Each row of a before or after table is a point. The points were changed in one or more steps. Then noise was added and the rows were shuffled. The steps act on how far a point lies along the listed directions, d1 being the first. What was done? A step turns or swaps two directions, mirrors them in a line or flattens them onto one, adds a multiple of one to another, or multiplies one. Angles are multiples of 10 degrees, from the lower direction toward the higher: turns from -170 to 170, lines from 10 to 170 but not 90. Use the fewest steps. Two steps may share a direction if one is a turn and the other turns, adds or multiplies; they go together, in the order done. Otherwise the lowest direction goes first.
In the rows, 128 means zero.

Directions:
(1): [166 168]
(2): [168  90]
Before (11 x 2):
[[142 133]
 [124  91]
 [130 114]
 [ 96 141]
 [139 122]
 [ 95  78]
 [112 114]
 [ 88 145]
 [107 125]
 [143 123]
 [155 120]]
After (11 x 2):
[[ 86  39]
 [145  46]
 [146  97]
 [194  92]
 [ 81 135]
 [156 130]
 [ 26 195]
 [156 105]
 [ 45 182]
 [165 106]
 [ 99 106]]
Steps: multiply d1 by 1.6; multiply d2 by 3

Directions:
(1): [140 181  88]
(2): [155 162 180]
(3): [ 67 153 143]
Before:
[[133 151  79]
 [174  71 193]
 [150 184 125]
 [184  97 173]
 [ 84  78 148]
 [109  86 142]
 [130 151  92]
 [ 96 164 116]
 [ 86 160 100]
 [129 197 111]
 [139 151  88]]
After, 11 rows:
[[160 153  63]
 [124 111 178]
 [145 105 204]
 [139 135  57]
 [ 62  40 120]
 [ 67  66  96]
 [137 173 127]
 [175 167 138]
 [172 142 120]
 [129 178 122]
 [135 187 125]]
Steps: multiply d2 by 1.6; turn d2 and d3 by -160 degrees

Directions:
(1): [111 122  88 100 169  59]
(2): [ 82 168 181 137 178 131]
Before, 11 rows:
[[102 149 180 145 104 165]
 [170 136 161 173  69 210]
 [191  97 119 151  33 228]
 [150 125 109 110 145 104]
 [176  79  70 110  73 154]
 [ 82 165 152 141 150 137]
 [121 147 164 170 112 195]
 [144 145 134 145  84 183]
 [162  99 105 131  66 150]
 [ 97 141 147 118 172 141]
 [156 117 125 155  82 159]]
After:
[[174 104 113 140  62 169]
 [174 137 166 174  74 216]
 [161 118 131 157  74 173]
 [105 157 175 140 105 157]
 [179  79  83 122  61 176]
 [146 140 138 143  81 193]
 [ 98 137 142 113 184 126]
 [ 76 161 146 135 162 124]
 [147 121 108 116 144 106]
 [118 148 160 170 113 188]
 [194  93 132 154  20 249]]
Steps: add 0.3 times d2 to d1

Directions:
(1): [ 92  68 168 157  81 109 122 175]
(2): [105 175 134  77 121 162 122 203]
(3): [185 121 187 140 117 197 109 119]
(4): [135 183 155 195 161  93  98 155]
Before, 13 rows:
[[101 126 144 163 119 111 108 162]
 [146 110 144 163 131 105 136 108]
 [156  96 164 156 112 134 125  93]
 [132 129 108 142 142 102 136  75]
 [127  96 108 116 126 140 137 119]
 [149 141 158 160 145 113 108 109]
 [153 164 129 136 154 122 116 121]
 [129 131 117 105 125 127 129 114]
 [122 127 111 105 132 132 148 127]
 [151 131 177 172 123 162 113 169]
 [109 163 109 109 130 133 119 141]
 [145 121 164 175 131  97 125 115]
 [134  97  80 123 131 114 145  90]]
After (13 x 8):
[[163  64  89 175 138  92 142  29]
 [158  77 151 206 134  70 135  53]
 [153 177 133 152 164 110 109 126]
 [123 137 152 136 117 159 125 193]
 [154 121 148 188 151  83 112  70]
 [133  84 106 127 125 134 138 104]
 [100 201 123  85 128 160 111 195]
 [162  67 133 200 134  74 145  42]
 [163  94 115 205 153  69 132   5]
 [ 99 117 141 136 108 132 115 166]
 [130 138 120 111 127 126 126 118]
 [123 139 120 103 133 141 142 143]
 [162  48 138 191 116  89 139  23]]
Steps: add -0.7 times d1 to d4; multiply d2 by 3; multiply d3 by 0.4

Directions:
(1): [153 124  31 158 163 118 119 181  94 107 136]
(2): [ 65 153 134  86 138  96 129 198 158 143 185]
(3): [152 138  85 107  71  41 143 108 168 134 102]
(4): [126 165 173 127 179  72 118 152  89 123  55]
Before (8 x 11):
[[145 120 137 135 120 127 114 116 124 131 107]
 [151 123  95 127 132 102 132 136 131 125 121]
 [114 123 110 151 163 193 129 148 102 119 176]
 [161 115 109 154 125 157 137 109 111 119 119]
 [161 120 111 140 111 109 123 105 131 116  94]
 [148 118 113 129 105 117 132 103 141 124 140]
 [148 128  99 129 140 102 127 146 116 136  91]
 [133 149  91 136 128  88 135 143 131 120 129]]
After (8 x 11):
[[145 136  93 120 135  74 129 153 124 138  85]
 [ 92 116 138 159 194 249 120 165  83 118 202]
 [133 150  79 123 103  64 141 137 153 126 135]
 [167 136 104 135 118  58 122 117 125 114  64]
 [156 132 120 156 157 136 130 133  90 114  97]
 [152 129  87 118 120  75 134 139 143 127 118]
 [154 124 104 125 100  89 134 104 145 124 125]
 [148 127 138 137 132 109 112 125 114 129  90]]
Steps: add -1 times d2 to d4; turn d1 and d2 by 20 degrees; multiply d3 by 2

Directions:
(1): [ 60 190 131 132 131 176 164 170 156 141  92 174]
(2): [117 127  90 180  85 126 201 149 117  82 138  65]
Before, 12 rows:
[[132 123 148 124 114 134 108 114 122 117 114 122]
 [ 82 168 120 119 135 166 123 152 143 148 110 165]
 [134 135 147 103 132 126 101 104 105 131 140 137]
 [145 145 132 114 117 132 137 114 142 145 122 135]
 [145 128 136  94 134 133  98 110 103 143 124 145]
 [ 43 206  89 185  99 186 236 193 157 107 107 137]
 [114 141 126 132 127 151 152 135 143 130 102 155]
 [124 144 162  95 157 142  87 127 131 158 112 196]
 [ 47 198 100 186 115 179 207 187 162 108 110 134]
 [ 95 159 125 127 125 142 148 147 145 136 110 135]
 [110 142 136  90 167 130  74 146 155 167 117 140]
 [113 149 139 109 143 147  79 145 132 139 104 182]]
After (12 x 12):
[[134 117 111 146 111 133 168 126 131 106 115 115]
 [156 113 126 104 124 121 106 105  94 129 137 118]
 [118 140 109 143 105 120 163 139 127 110 126  96]
 [161  93 103 148 105 101 110 129 101  88 140  92]
 [181  82 126 141 110  93 124 108  94  97 161  94]
 [153  95 107 126 132  93  97 130 124 127 143  60]
 [155 136 122 120 111 125 141 113 133 138 127 114]
 [ 66 178  90 200  99 160 219 181 140  85 124  94]
 [134 122 151 128 113 135 108 113 122 120 114 125]
 [138 128 141 111 126 120 106 103  98 126 148 122]
 [ 58 184  73 202  85 168 255 183 141  85 123  99]
 [129 110  85 158  91 123 154 135 109  98 147  79]]
Steps: swap d1 and d2

Directions:
(1): [175  48  96 148 111 182 134 109 167 121 122 216 142 156 139 139  91 170]
(2): [150 153 112 136 109  97 166 100  84 187  60 121 167 185 184  65 114 144]
(3): [114 154 133  65 128 117 112 169 163 116 124 181  56  95 197  61 123 157]
(4): [ 92  85 233 154 157 103 131 134  86 160 133 184 122 141 179 171 152 119]
Before, 9 rows:
[[121 130  93 134 139 163 137 126 148  87 211  77 120  83  50 172 135 117]
 [ 90 126 222 108 142 100 121 160  96 160 115 145  98 138 165 127 158 123]
 [143 106 116 131 150 128  81 153 162  97 169 109 127 116  90 146 145  94]
 [176 103  53 160 122 193 125 101 140 102 115 128 173 130  80 132  99 151]
 [153  97  74 102 136 202  78 131 191 101 158 166  90 118 126 123  85 165]
 [108 107 152 205 154 102 132 120  61 154 117  58 183 147  80 196 157  61]
 [119 142 190 152 113 108 162 109  91 177 110 147 168 155 185 120 133 143]
 [163 127  31  61 121 183 108 150 231  60 149 160  64  79  92  88  89 160]
 [159 179  50 176 157 139 161  90 125 117 118  20 176 143  51 157 145  91]]
After, 9 rows:
[[116  91 134 100 147 164 131 148 176  95 199 197  75  79 146 141 124 154]
 [101 182 149  80 188 104 124 178 169 108 128 169  29  79 204  82 156 137]
 [137 204 103 130  95 125 155 111 114 140 117  57 176 132 114  95 125 131]
 [124  12 221 167 163 146 145 120 111 154 132 247 122 159 172 194 121 139]
 [141 143 106 130 115 146 126 125 127 121 125  45 156 139  37 151 139 105]
 [136 116 134 122 141 147 126 133 128 135  94 212 109 124 203  78 113 174]
 [153  81 125 126 144 136  87 156 172 106 162 161 110 120 132 132 132 115]
 [119 184  51  75 124 126  97 188 179  84 122  95  66  71 116  60 121 117]
 [143  49 149 161 148 178 107 100 121 160 127 199 131 173 167 160  94 154]]
Steps: turn d1 and d2 by 40 degrees; turn d3 and d4 by 150 degrees

Directions:
(1): [116 119 138 119 116  43 165  67 148  87 103 115  85  92 169 175 112 193
 114 183]
(2): [171  83 158  48 152 140 145  46 122 137 152  56 142 142 167  88 125  83
 124 113]
(3): [162 132 132 182 157 141  65 127  83 200  95  99  70  81 173 140 116  94
  84 165]
(4): [135 131  57  62 117 136 108 150 133 120  60  94 121  80 125 147 226 120
 170 133]
(5): [ 94 204 186 145 133 171 194 152 163  98 125  93  92  97 140  68 163  97
 117 166]
(6): [ 56 113  76  98 120 154 115  96  64 108 208 158 111 104 107 120 136 101
 107 200]
Before:
[[159 114  97  97 114  85 160 130 172  66  72 136 148 106 103 195 148 193
  178 131]
 [101 123 129 181 140 146  80 151  86 169 153 149  98 119 119 114  80 101
  114 155]
 [146 148 180 119 111  70 207 123 194  67  94 147 162 151 102 150 117 218
  137 101]
 [142 154  96 116  99  61 129 135 176 101  86 164 146 111 123 158 154 206
  150 104]
 [ 83 158 111 120 124 193 100 132  43 125 156 103  51  65 137  81 158  39
   93 227]
 [162 152 175 170  98  63 122 126 169 125  33 130 104 140 162 181 137 180
  143 133]
 [180 101 131 141 108  39 129 152 208  93  51 100 142 135 156 183 161 191
  167  94]
 [132 211 157 149 150 200 141 131 122 155 121  47  86  94 175  83 161  61
   96 165]
 [120  95 133 107 140 101 107  69 137 142 141 105  85 105 177 139  74 131
  120 171]
 [ 82 159 133 174 135 176 139  87  82 140 143 140  43  47 182  95 144  56
   78 225]
 [179  88 144 125 135 128 110  79 121 137 113 114 157 150 117 152 118 144
  122  92]
 [125 114 120 138 114  90 128 127 152 101  98 130 114 129 112 174 124 215
  154 143]]
After (12 x 20):
[[152 160 171 240 126 144  99 160 117 181 146 159 148 188 138 153  39 144
   99  78]
 [120 142 129  77 124  98 141  48 123 107 173 116 104  74 162 100 148 125
   98 184]
 [ 91  92  82  60 122 109 127  42  68  92 191 154 125  91 107 154 125 160
  101 192]
 [126 101 130  89 130 119 128  62 120 101 123  90  95 102 138 126 133 164
  129 178]
 [116 106 143 143 113 100  77  55  68 134 118 120  66 103 175 168 127 115
   98 222]
 [ 77 112 109 131 126 103 116  74  99  82 180 105  60  63 167 140 152 106
   87 244]
 [111 147  99 142 118 155 108 137 125 104  94 137 115  85  96 153 184 144
  121 150]
 [214  95 192 204 138  86 132 117 176 167  73 169 151 175 173 156  57 157
  127  33]
 [171 114 140 115 148 137  86 167 133 182  74  96 130 136 129 109 131 111
  161  74]
 [120 121 106 139 108  82 110 141 180 119  82 140 101 101 143 174 105 171
  159 130]
 [214 136 225 193 119 107 148 173 170 128  74 131 152 198 130 111  47 152
  135  33]
 [112 114 144  93 135 127 182  54 113  62 164 106  93  74 128 134 113 135
  110 223]]
Steps: turn d4 and d5 by 120 degrees; turn d1 and d5 by -20 degrees; turn d3 and d6 by -140 degrees; turn d2 and d3 by -160 degrees

Directions:
(1): [101  22 133 150 138  53 121 125  68 163 130 161 161  70 133  87 171 150
 120  95 183 174 138  83 162  87 142 113 146 185 103 139]
(2): [120 126 135 138 139 189  89  25 109 133 135 167 115  79 179 170 217 102
 209  74  89 125 121 160 129 148 140 103 154 100 114 143]
Before, 10 rows:
[[134  94 143 108 121  70 130 176 123 127 125 127 142 133 114 100  99 140
   85 135 173 148 125  92 137 110 140 131 132 155 149 103]
 [131 176 153 131 121 118 147 199 154 120 120  80 125 159 105 131  87 148
   85 168 150 124 142 110 124 121 115 140 107 135 144 126]
 [119 118 126 133 136 157 109  87 128 115 127 142 131 112 157 127 165 115
  166 130  98 124 130 154 120 147 119 138 147 118 130 131]
 [133 118 125 126 140 109 121 108 105 126 120 157 125  90 139 130 158 136
  160 102 106 140 120 107 143 113 124 129 138 125 113 125]
 [166 194 117 119 131 169 136 129 187 122 133 102 114 179 121 131  99 116
  120 153 124 114 119 150 127 145  94 151 119 114 140 112]
 [169 249 132 115 108 235 135  95 186  76 144 100  75 197 133 188  97  87
  144 152  71  62 128 181 101 175 103 141 119  45 160 127]
 [151 246 118 100 130 209 154 117 182  95 138 100  93 184 115 169  89 105
  127 180  72  83 114 184  94 183 112 140  99  83 148 107]
 [125  84 137 121 140 121 115  91  99 126 140 148 118  93 130 119 155 127
  147 112 142 146 125 130 149 103 149 138 138 144 116 125]
 [136  95 128 138 124  95 128 167 127 128 111 130 140 110  96  93  84 144
   80 151 159 127 139 116 142 111 138 133 140 148 119 137]
 [152 149 121 128 111 109 133 189 153 128 117 102 128 168  99 107  70 149
   92 160 165 121 119 122 122  96 114 149 135 132 142 129]]
After (10 x 32):
[[147 133 136 101 118  93 135 184 147 117 123 111 133 160 107 113  78 137
   79 152 157 130 122 103 122 121 137 140 123 139 158 101]
 [135 209 153 129 122 157 138 173 167 110 121  82 112 161 118 157  97 135
  108 163 122 107 136 132 112 141 117 137 110 111 147 128]
 [126  78 134 121 137 101 121 120  99 129 137 139 125 101 118 108 132 134
  123 122 160 148 125 119 150  98 148 144 133 155 121 123]
 [164 189 120 124 137 193 118  91 178 125 135 120 109 156 142 149 134 106
  149 133 110 113 118 158 129 152 102 142 129 103 134 119]
 [130 109 124 128 139  88 127 126 101 129 120 154 131  93 128 119 147 143
  143 112 120 147 123  93 147 104 124 133 132 139 113 126]
 [113  89 126 137 138 133 111  90 117 128 125 148 142  97 153 114 171 123
  161 124 115 136 134 141 130 136 120 136 152 136 124 134]
 [152 202 136 130 119 246 104  23 147  93 154 143  78 139 173 200 177  77
  197 101  65  78 124 186 115 172 118 116 147  53 140 142]
 [138 216 122 113 138 231 126  49 155 105 143 140  92 138 151 186 157  91
  180 139  57  95 109 194 102 187 124 123 120  77 134 116]
 [159 181 121 124 111 148 127 167 172 117 119  99 113 177 107 131  75 139
  112 160 137 107 116 145 111 115 112 149 134 106 148 127]
 [143 129 124 129 120 119 132 172 149 116 110 114 126 131  91 101  63 138
   77 165 144 114 135 128 133 125 130 141 130 133 127 134]]
Steps: turn d1 and d2 by -40 degrees
